Each row is a point. The last column is the point's height on a tilted bowl or saddle (a function of degree 2), plus a little noise. Count its main directions that bend up, bend down and stay straight.

Points (15 x 4):
-30.0  25.4  -4.8  10.8
-3.5  42.1  -42.1  52.7
-14.9  11.6  38.1  -34.3
1.0  41.4  -2.5  10.3
-26.2  -5.6  -5.0  -15.0
25.8  -16.1  -4.7  8.2
-10.1  -2.6  -4.1  -10.4
33.2  7.3  13.5  8.4
35.0  12.5  -18.1  18.2
16.6  -2.9  6.6  -0.4
31.2  -7.0  13.8  12.0
-8.7  -7.9  -23.1  -7.8
15.8  3.4  -28.9  9.1
-41.6  -26.7  22.1  -41.8
27.5  -21.4  -15.7  7.8
Directions: 1 up, 1 down, 1 straight

Points (25 x 5):
13.6  -30.3  -16.0  24.0  -5.8
-0.2  -38.3  13.9  40.4  20.8
18.0  12.2  -6.3  -7.5  21.4
-0.2  12.6  -0.5  37.6  19.7
2.3  -28.5  25.0  -6.5  27.1
11.2  -39.2  28.5  -17.7  45.0
-4.0  20.9  2.7  26.0  19.5
3.8  -32.3  -40.3  3.9  -10.4
36.9  23.2  30.5  18.0  22.3
13.8  -13.9  -6.9  2.5  1.2
-0.6  -13.8  -32.4  -3.7  -1.4
-24.4  12.5  -32.9  -3.3  15.1
-13.3  2.9  36.7  -4.8  27.6
51.8  1.5  5.3  18.4  11.0
-27.3  -15.4  2.3  -26.1  21.5
-25.2  12.0  42.1  12.7  26.8
6.3  -5.6  -35.7  20.4  7.5
14.4  12.9  -2.6  -31.9  42.1
-18.7  4.2  -40.3  -4.8  10.3
1.1  -36.9  -3.3  5.8  3.5
-13.2  0.8  13.0  31.8  16.8
36.9  -31.1  -31.6  -24.5  11.0
-23.6  21.3  6.0  28.4  24.8
19.5  13.9  18.4  15.1  13.6
14.9  23.7  11.0  -15.7  35.9
Directions: 2 up, 0 down, 2 straight

Points (43 x 7):
20.3  37.6  -4.3  5.5  -13.9  -6.3  -13.0
-3.4  30.0  -8.9  7.8  -11.3  -12.9  -24.2
13.2  18.5  2.4  4.5  23.6  3.3  -12.6
-21.8  -24.8  17.8  -6.0  -26.1  -3.1  14.5
-14.3  -27.4  -12.1  10.6  28.6  -6.1  -24.3
-22.2  20.0  39.6  -3.5  0.7  20.6  9.6
-14.2  8.3  1.4  -13.9  -40.1  -10.0  0.2
33.2  -17.9  29.9  -6.6  13.4  30.8  5.8
-14.9  -9.0  -22.6  -4.8  38.9  -36.9  -65.9
-28.2  12.6  8.1  -33.7  -23.9  7.0  15.0
17.5  9.9  -19.3  -3.3  8.9  -4.3  -12.4
1.4  -3.9  -44.9  -18.8  20.4  25.8  -0.7
-18.0  24.7  16.6  28.6  -5.3  -13.3  -15.5
-11.0  11.9  11.1  -9.2  6.4  16.6  7.2
-53.3  1.5  -6.5  -18.6  -16.6  3.7  13.1
49.3  -51.1  -31.1  -18.7  15.8  3.1  0.9
-10.5  -12.3  16.8  -40.1  -0.8  -67.4  -69.9
-0.5  11.4  25.9  9.8  6.8  5.0  -0.6
27.9  37.3  21.9  1.5  -17.4  -13.2  -5.3
-24.2  8.0  26.3  -18.2  2.0  8.8  8.8
-10.5  4.7  26.0  17.6  -8.8  16.8  7.6
11.7  17.3  -4.8  37.3  -13.2  29.4  0.9
-28.7  11.5  1.9  -38.7  -16.9  -17.8  -15.4
-20.4  8.7  -12.0  -30.8  8.4  14.1  7.2
8.3  -15.4  18.6  -8.3  -18.0  0.0  10.7
2.8  30.0  -12.5  3.8  29.2  36.3  -13.3
-18.6  -14.3  34.6  26.8  4.2  -6.5  4.8
51.9  24.6  7.3  20.0  -42.9  20.4  27.6
-32.8  -47.7  -28.5  -47.4  -28.6  -22.2  -6.4
7.6  41.7  10.6  -11.7  -18.6  -43.7  -42.9
13.5  11.1  -36.5  44.8  -5.1  11.3  -17.3
17.9  -17.7  5.8  -29.0  -31.2  3.9  26.7
-25.5  3.1  -22.0  16.7  -12.8  9.7  2.2
-6.6  13.6  -19.9  -13.4  -9.3  -22.1  -29.3
-18.8  -10.9  3.6  48.7  0.7  0.4  1.5
14.2  28.8  -32.1  -7.7  20.8  26.9  -10.2
7.6  -7.5  -10.3  -32.9  2.1  -4.0  -0.9
-12.3  -3.1  -10.0  -8.8  13.7  51.9  25.5
19.9  20.7  -5.2  -0.3  -11.9  45.2  29.5
-6.4  -23.5  -16.3  19.3  -17.2  -4.9  11.1
28.8  -4.5  -18.4  -4.7  -43.0  -1.1  33.1
3.9  -9.0  12.5  -33.8  39.6  13.0  -9.5
-13.8  -13.6  -15.6  -43.7  -8.8  -15.5  -12.3
Directions: 3 up, 3 down, 0 straight
